Each row of a before or after table is a point. The points were changed in one or more steps. Then noise was added and the rows were shuffled. The steps act on how far a point lies along the listed directions, d1 being the first. What was done? A step turns or swaps two directions, mirrors them in a line or flattens them onto one, adds a multiple of one to another, or multiplies one. Angles are multiples of 10 degrees, from the lower direction toward the higher: turns from -170 to 170, lines from 10 to 170 but not 90. Use the fewest steps. Two steps may share a direction if one is a turn and the other turns, adds or multiplies; they go together, in the order done. Otherwise the lowest direction goes first.

Directions:
(1): -2.8,4.6,2.0
(2): 1.2,-1.6,5.4
(3): 4.9,3.0,-0.1
Before, 8 rows:
-2.4,3.1,-8.2
-4.1,1.1,0.9
2.4,-3.0,-0.5
-2.6,-2.9,0.2
6.2,1.0,-0.6
-0.3,-3.4,-4.5
3.1,1.1,-2.0
-3.1,7.4,4.0
After (8 x 3):
-1.5,2.8,0.2
1.0,-1.5,-1.6
0.7,-1.1,1.0
-5.0,7.3,1.0
2.3,-3.3,-3.2
1.6,-3.4,0.5
-0.6,0.9,-9.1
1.6,-1.9,0.5
Steps: turn d1 and d2 by -20 degrees; multiply d3 by 0

Directions:
(1): 1.0,-3.2,1.4,-4.0,2.4,0.6,-3.2,0.7,7.2
(2): -0.7,1.0,-2.2,-5.4,-4.6,4.0,-4.1,-1.7,-2.4
(3): 1.1,-4.0,1.9,0.1,-4.9,-6.7,-1.9,-2.3,-0.7
(4): -4.2,3.3,1.9,2.8,1.5,-1.7,-7.1,1.7,-0.3
(5): 0.1,-2.4,-4.1,5.7,-4.3,2.7,-1.2,2.3,3.3
Before:
-3.9,-2.0,-1.2,3.2,-0.8,1.9,-7.6,5.3,3.0
-0.7,0.4,1.0,0.1,1.4,-1.4,-3.6,0.2,-0.9
1.6,0.4,2.6,-2.2,1.7,-3.5,0.5,-3.6,-3.2
-3.5,0.6,0.6,-0.7,-3.9,-3.9,-4.2,-1.7,-0.6
2.0,-4.0,-4.5,-3.1,-1.3,4.7,-0.2,-0.8,5.6
-1.3,2.3,-2.4,7.8,-2.3,-0.9,-0.9,2.0,0.6
-3.2,5.7,-4.7,4.7,-3.8,5.6,-2.9,0.6,-2.2
-0.5,0.4,-3.3,-3.0,2.6,5.3,2.7,0.2,3.1
5.1,-0.6,2.0,-5.1,-3.1,0.5,2.0,-4.9,2.8
4.5,-5.5,2.9,0.0,1.8,-8.3,1.1,0.0,2.5
-2.6,2.7,-3.4,6.5,-0.4,4.7,-6.6,4.6,3.3
After (11 x 9):
1.0,-0.3,0.7,4.6,-3.0,-7.9,-0.5,-0.5,-6.7
3.6,-1.0,-6.2,1.6,-1.8,8.2,5.0,2.0,2.9
0.9,-3.5,-1.1,-3.3,-4.5,-2.4,1.5,-2.5,2.5
2.0,-1.7,-3.2,-1.3,1.5,6.3,1.2,0.8,9.0
1.6,-4.5,-5.4,0.2,-4.6,5.8,4.3,2.2,-1.3
2.3,-1.8,-2.6,4.5,-0.6,0.7,3.8,1.6,5.5
1.4,-0.5,3.2,-2.0,2.0,-4.2,-1.0,-3.2,-1.7
-0.5,4.9,3.5,-0.2,-3.5,-1.5,-6.5,-3.3,-0.8
2.4,-1.9,-0.8,-1.7,-0.2,-0.1,1.8,-1.1,-1.4
-3.5,3.0,-4.4,1.3,-2.7,4.1,-5.9,-0.1,-1.9
-4.0,4.8,-2.2,-0.8,2.4,4.0,-1.7,0.3,-1.1
Steps: mirror d1 and d2 in the line at 70 degrees; turn d3 and d5 by 10 degrees; multiply d4 by -1

Directions:
(1): 3.9,3.0,-0.8,0.0,1.6,-2.3,-1.4,-0.4,-3.7,-2.3,8.0,5.6,-0.8,2.0
(2): 1.1,-6.6,-2.2,-5.8,-3.7,2.8,0.7,-1.7,0.7,-3.4,-0.9,3.8,1.1,4.2
(3): 0.6,-2.3,1.8,4.3,2.3,-1.4,3.4,-5.2,7.0,-3.3,3.0,-1.8,-1.7,2.4
Before:
0.9,-0.8,-1.1,-7.5,-4.2,2.8,-0.6,3.5,-2.1,-1.3,-3.9,2.8,1.7,-1.3
0.6,-1.3,1.5,-0.3,0.3,-0.6,0.8,-4.5,0.8,0.1,2.5,-2.8,-0.3,-0.3
-1.5,-5.6,-3.1,-6.1,-4.9,3.7,-3.4,2.1,-5.9,1.8,-3.1,1.4,2.7,1.9
-1.7,10.7,-0.7,2.6,0.9,-0.2,-5.1,9.0,-5.5,7.7,-3.0,-2.3,0.7,-7.7
2.5,-2.7,-0.6,-4.4,-3.0,1.3,0.0,-2.7,4.1,-2.1,0.1,2.5,-0.1,4.2
0.0,-5.0,0.1,1.2,-1.7,3.4,1.8,-4.1,5.2,-2.6,-2.5,-6.0,1.4,3.3
-3.6,-5.8,1.1,0.2,-1.2,-0.3,3.0,-4.8,3.0,-2.1,0.0,0.2,1.0,1.4
-1.0,1.0,1.0,0.3,1.6,-0.6,-3.7,3.4,-1.9,2.8,-3.6,-2.8,0.0,-1.9
-0.4,0.3,-3.0,-5.2,-3.0,0.8,-2.6,1.7,-6.7,2.5,-3.2,2.2,3.4,0.8
-0.5,-6.0,2.9,3.4,-2.0,1.9,6.6,-9.4,13.8,-5.0,-0.8,-3.4,-1.8,3.2
0.4,6.3,-1.4,0.7,2.6,-2.4,-1.5,3.7,-5.8,4.1,1.9,-0.8,-0.6,-4.4
-0.6,-0.8,-0.1,-1.2,-1.4,2.7,-2.0,1.4,-2.4,-0.6,-0.1,2.1,-1.0,1.3
-1.1,3.0,-2.4,-1.9,-0.3,-0.2,-0.3,3.7,-4.8,1.0,-2.6,1.5,0.7,-1.6
After, 13 rows:
1.1,3.0,-1.8,-0.9,-0.2,-0.9,-5.3,3.3,-9.9,2.8,4.7,3.0,1.1,-0.3
2.5,4.2,4.5,9.6,3.8,-3.8,4.5,-8.1,9.0,-4.0,8.8,-1.3,-4.0,0.8
3.0,5.7,-0.2,-3.7,-0.7,-0.7,-2.0,4.5,-4.9,-0.6,2.0,4.0,0.4,-2.6
-1.3,0.3,0.9,-0.1,1.2,-0.2,-3.5,3.3,-1.6,2.6,-4.5,-3.0,0.4,-1.5
0.4,3.2,-2.7,-3.5,-1.5,-0.8,-3.3,1.9,-8.1,2.9,-0.5,2.7,2.9,0.2
2.7,4.1,1.4,6.7,3.3,-1.6,-0.1,-2.9,1.0,-1.7,5.8,-4.2,-0.3,1.3
-2.4,-3.3,-2.7,-5.1,-2.5,2.8,0.6,2.3,-1.4,3.1,-6.9,-2.6,1.5,-2.2
-1.5,1.8,-2.4,-2.7,-1.1,0.6,-0.1,3.5,-4.2,0.7,-3.9,1.5,1.2,-1.3
0.7,-1.4,1.4,-0.4,0.3,-0.4,0.9,-4.5,0.8,0.1,2.3,-2.7,-0.3,-0.2
4.3,3.2,0.4,-0.8,0.2,-1.7,-1.1,-1.9,1.3,-1.3,5.7,3.5,-1.4,2.7
-1.6,0.6,1.9,3.8,2.0,-3.6,1.8,-3.9,0.0,-1.5,5.9,1.3,0.0,-0.2
-4.7,0.8,-2.2,-3.3,-4.5,5.2,-3.1,7.7,-1.0,6.6,-12.3,-4.3,2.6,-5.5
-0.5,0.5,0.0,-0.5,-0.9,2.0,-2.2,1.5,-2.9,-0.4,0.9,2.2,-1.1,0.9
Steps: swap d1 and d2

Directions:
(1): -4.8,4.6,3.0,-0.1,5.4,-2.2,0.0,5.4,-1.0,-2.2,2.9,-2.6,6.0,-0.6,-4.3,-3.8,-1.6,0.3,1.7,-4.7,-1.6,-1.7,-2.9,3.9
(2): 1.9,-2.5,2.2,2.4,3.1,-3.5,-5.9,4.0,1.8,1.3,8.2,3.0,-0.5,-3.3,5.0,-0.4,1.4,-2.0,-0.2,4.6,2.9,1.4,-3.8,-0.2
(3): 3.9,3.8,-0.6,1.2,2.1,-1.0,3.7,4.4,-1.1,-4.5,-3.0,-0.2,-4.9,-2.1,1.9,-2.6,2.6,-6.6,6.9,1.6,-2.2,-2.5,1.6,-3.2
(4): -0.2,6.0,1.6,-3.7,-1.5,3.8,0.9,6.4,-3.2,0.4,0.1,1.9,-5.3,-2.1,-2.9,2.5,-5.4,0.6,-3.7,3.6,3.6,4.1,0.4,1.8
(5): 1.3,-4.4,2.4,2.8,-0.4,0.8,6.9,0.0,-1.7,-5.0,5.6,-0.5,0.8,-0.9,0.1,2.6,-6.6,2.7,0.9,-1.8,-1.4,1.7,-1.6,-7.0
(6): 4.7,1.1,-1.9,2.6,2.3,1.0,5.1,-1.3,1.0,-3.3,-3.4,0.5,5.5,1.8,4.3,-0.3,-2.1,2.4,1.6,4.4,5.4,1.6,-2.5,7.1
Before (8 x 24):
-7.5,2.2,3.9,-0.1,0.7,-2.1,-2.0,3.1,-0.6,0.3,-0.2,-3.9,0.8,-0.2,-4.6,-3.8,0.1,-4.2,2.2,-7.6,-7.4,-4.2,0.4,-1.9
-5.1,6.3,0.5,-4.3,-1.2,1.7,-1.5,1.4,-1.8,5.2,-1.6,-1.3,-2.3,0.5,-4.7,0.9,-0.4,0.0,-1.6,-2.2,-0.7,-0.4,2.5,0.1
-1.0,2.1,-2.0,-0.7,0.0,-1.9,-0.4,0.9,-0.6,-0.9,-4.0,-4.0,2.1,2.3,-1.8,-4.1,3.5,-0.5,2.7,-3.6,-3.9,-3.4,1.4,0.7
-1.0,-4.9,3.7,1.5,2.0,1.3,-0.8,2.2,-0.4,0.4,8.8,3.6,4.0,-4.1,0.3,1.3,-3.7,4.4,0.8,1.9,5.6,2.7,-3.8,0.6
-0.4,-4.1,2.2,4.4,3.7,-1.1,-5.9,1.4,3.2,1.9,12.4,1.0,5.8,-3.0,3.4,-0.3,-3.1,5.8,-9.1,-0.7,1.1,3.0,-3.9,3.5
-1.4,0.0,-2.0,-2.7,-4.7,-0.7,-4.9,-0.9,-2.2,3.5,-0.4,-0.3,-7.7,0.6,-1.8,-0.3,4.0,-4.6,1.1,-1.4,-4.0,-1.6,4.8,-7.2
0.6,-1.7,2.6,2.2,-0.7,-1.0,0.3,2.6,-2.6,-2.9,8.1,1.6,2.0,-0.6,0.0,2.5,-9.3,5.6,-6.1,-0.4,3.0,5.2,-4.4,-1.5
-4.0,-4.1,2.1,-1.4,-3.3,5.0,2.9,-6.2,-0.8,0.0,2.8,-1.8,3.5,1.1,-5.3,3.6,-10.9,10.6,-6.3,-4.2,-0.5,3.0,-2.5,0.1
After, 8 rows:
-1.3,-4.2,0.2,0.9,-0.8,2.1,2.8,-6.6,0.7,-1.6,-0.1,-2.5,3.3,0.7,-2.7,0.0,-5.0,5.6,-0.3,-4.4,-3.3,-0.8,-1.5,-1.1
-1.5,-1.5,-1.5,-1.8,-4.1,-1.8,-5.6,-2.0,-1.6,3.8,1.3,-0.4,-6.2,0.3,-1.1,-0.2,3.9,-3.8,0.2,-1.6,-3.9,-1.0,3.7,-7.5
0.4,2.5,0.8,0.1,-1.7,0.7,3.1,2.3,-3.7,-3.7,1.5,0.4,0.3,0.5,-2.5,1.9,-8.4,3.9,-4.1,-1.7,1.5,3.5,-1.5,-0.8
-7.1,0.1,4.3,1.1,1.3,-3.8,-4.6,3.2,0.6,1.3,3.0,-3.0,2.1,-1.0,-3.0,-3.7,1.0,-4.2,2.0,-7.3,-6.6,-3.9,-1.3,-2.0
-1.3,0.5,2.8,-1.2,0.7,4.2,2.0,4.5,-2.6,-0.6,3.5,3.3,0.8,-3.7,-3.0,1.3,-5.2,3.5,1.0,1.8,5.8,2.8,-1.2,1.8
-5.2,3.6,-0.6,-2.5,-0.6,0.5,-0.2,-2.1,-1.1,3.6,-2.3,-2.4,0.2,1.8,-3.8,-0.4,1.5,-0.2,1.0,-4.9,-3.4,-2.4,3.0,-1.5
0.7,3.9,2.2,1.2,2.8,2.7,-1.9,7.0,0.2,-0.1,7.3,1.3,-0.4,-3.8,0.3,0.6,-5.9,3.6,-8.8,1.3,1.8,4.1,-1.1,3.9
-0.7,-1.0,-1.1,1.3,1.1,-3.7,-3.5,1.3,1.0,-0.6,0.5,-3.2,3.4,1.1,0.2,-3.9,4.3,-0.2,2.1,-2.4,-2.9,-2.8,-0.9,0.2
Steps: turn d2 and d4 by 60 degrees; multiply d3 by 0.4; multiply d5 by 0.7
